Every row gives one point. A path goes straight from each point to the next, and from the last back to the first. The post is the endless flat space through its rows: a point in 2 columns, a line in 3, a plane in 4, and so on, so that a path can go around it. How many times does the path go around the post? Going back the other way cancels.

Post (1 x 2)
[[-0.12 -0.05]]
Path (7 x 2)
[[-0.63  0.17]
 [ 0.07  0.27]
 [ 0.17 -0.02]
 [-0.09 -0.47]
 [-0.54 -0.44]
 [-0.42  0.12]
 [-0.34  0.24]]
Times around: 1

Post (5 x 6)
[[ 0.13  0.09  0.20 -0.23 -0.64  0.19]
 [ 0.04 -0.24  0.10 -0.20  0.24 -0.47]
 [ 0.19  0.33 -0.46  0.01 -0.67  0.38]
 [-0.37 -0.40  0.61 -0.07  0.37 -0.05]
 [ 0.04  0.26  0.20  0.14 -0.60 -0.03]]
Path (18 x 6)
[[ 0.29  0.05 -0.27 -0.10  0.38  0.37]
 [ 0.04 -0.24  0.28  0.36  0.00  0.64]
 [ 0.20  0.54 -0.44  0.32  0.22 -0.21]
 [-0.15  0.09 -0.46 -0.29  0.07 -0.02]
 [-0.43 -0.45 -0.05 -0.31  0.26 -0.04]
 [ 0.18 -0.14 -0.15 -0.18 -0.61  0.28]
 [ 0.54 -0.22  0.38 -0.20 -0.26  0.35]
 [ 0.37  0.45  0.35 -0.05 -0.28  0.28]
 [-0.17  0.50 -0.06 -0.31 -0.10  0.03]
 [-0.52  0.10 -0.54 -0.02 -0.34  0.44]
 [-0.31 -0.55  0.03 -0.58 -0.34  0.04]
 [-0.29  0.45 -0.29 -0.17 -0.19 -0.33]
 [ 0.11  0.09  0.07 -0.34 -0.03 -0.07]
 [-0.02  0.07  0.88  0.14 -0.18  0.26]
 [-0.25 -0.22  0.00  0.33  0.26  0.23]
 [-0.04 -0.20 -0.39 -0.23 -0.28 -0.04]
 [-0.68 -0.17  0.19 -0.12 -0.09  0.09]
 [ 0.28  0.79  0.12 -0.05 -0.73  0.02]]
Times around: 0

Post (10 x 11)
[[ 0.64 -0.25 -0.12  0.35 -0.85 -0.12 -0.26 -0.44 -0.14  0.12  0.41]
 [ 0.02 -0.69  0.15 -0.07 -0.27 -0.16  0.06  0.18 -0.17  0.29 -0.28]
 [ 0.42  0.44 -0.73 -0.35 -0.39 -0.14 -0.18  0.10 -0.18 -0.10  0.59]
 [ 0.01  0.04  0.20 -0.08 -0.08 -0.33  0.27 -0.12  0.52 -0.21  0.02]
 [ 0.06 -0.03 -0.05  0.20  0.61 -0.03  0.30  0.43  0.01 -0.14  0.01]
 [-0.10  0.22  0.01 -0.08 -0.28  0.17  0.22  0.12  0.19  0.22  0.07]
 [-0.10 -0.30  0.30 -0.13 -0.33  0.08  0.25  0.46 -0.03 -0.46 -0.67]
 [ 0.49  0.56 -0.14  0.14  0.05  0.15 -0.54  0.33  0.54  0.77  0.56]
 [ 0.48  0.30  0.30  0.01 -0.16 -0.12  0.02  0.29 -0.28  0.05  0.64]
 [-0.33  0.31  0.00  0.04  0.36 -0.36  0.07 -0.09 -0.09  0.18 -0.37]]
Path (25 x 11)
[[ 0.57  0.37 -0.25  0.06 -0.48 -0.32  0.22  0.33 -0.43 -0.05  0.47]
 [ 0.00  0.24 -0.66 -0.18 -0.24 -0.13 -0.07  0.25 -0.10  0.39  0.83]
 [ 0.10 -0.31  0.33  0.41  0.09 -0.16  0.02  0.19  0.27 -0.15  0.28]
 [ 0.36  0.20 -0.05 -0.08 -0.78 -0.52 -0.38 -0.06  0.03  0.39  0.48]
 [ 0.78  0.23  0.04  0.44 -0.34 -0.21  0.00  0.25  1.07  0.03  0.11]
 [ 0.40  0.32  0.36 -0.07 -0.62  0.07 -0.44  0.15  0.25  0.61 -0.28]
 [ 0.24 -0.22 -0.19  0.04 -0.22  0.30 -0.08 -0.27 -0.22 -0.08 -0.01]
 [ 0.06  0.10  0.32 -0.12 -0.31  0.26  0.16  0.15 -0.16 -0.22 -0.04]
 [ 0.44 -0.28 -0.24 -0.14 -0.21 -0.14  0.20  0.08 -0.28 -0.26 -0.27]
 [ 0.66 -0.28 -0.37  0.56  0.18 -0.49 -0.02 -0.24  0.58  0.42  0.16]
 [ 0.00  0.42  0.03 -0.25 -0.66  0.06  0.18  0.47 -0.27  0.88  0.42]
 [ 0.05  0.45 -0.20  0.11 -0.33 -0.24  0.42  0.15 -0.30  0.13  0.67]
 [ 0.36 -0.04  0.37  0.37 -0.54 -0.32  0.13 -0.13  0.20  0.46 -0.30]
 [ 0.58  0.17  0.26 -0.20 -0.20 -0.51  0.03 -0.09  0.18  0.11  0.22]
 [ 0.23 -0.29  0.31 -0.07  0.07  0.24 -0.43  0.11 -0.02  0.62  0.08]
 [-0.40 -0.05 -0.22 -0.48  0.01 -0.28 -0.09  0.02 -0.05  0.17 -0.19]
 [-0.11 -0.14 -0.27 -0.25  0.11  0.68 -0.12  0.34 -0.07  0.37 -0.23]
 [ 0.60  0.14 -0.06 -0.29 -0.59  0.50  0.16  0.66 -0.27 -0.31  0.15]
 [ 0.04  0.32  0.50  0.27 -0.24  0.13  0.37  0.18 -0.04 -0.08 -0.31]
 [ 0.11  0.04 -0.06  0.35  0.05  0.35  0.19  0.61  0.14  0.36 -0.30]
 [ 0.47  0.36  0.24 -0.20 -0.51 -0.13 -0.28 -0.12  0.41  0.33 -0.03]
 [-0.09  0.03 -0.08 -0.31  0.64  0.00  0.74  0.26 -0.01 -0.13  0.40]
 [-0.37 -0.05 -0.26 -0.06  0.05 -0.12  0.06 -0.45  0.39  0.36 -0.15]
 [-0.22  0.14  0.28 -0.34 -0.57 -0.03  0.31 -0.23  0.19 -0.13 -0.27]
 [ 0.47  0.19 -0.13  0.43 -0.04  0.27  0.27  0.17  0.18  0.39  0.08]]
Times around: 0
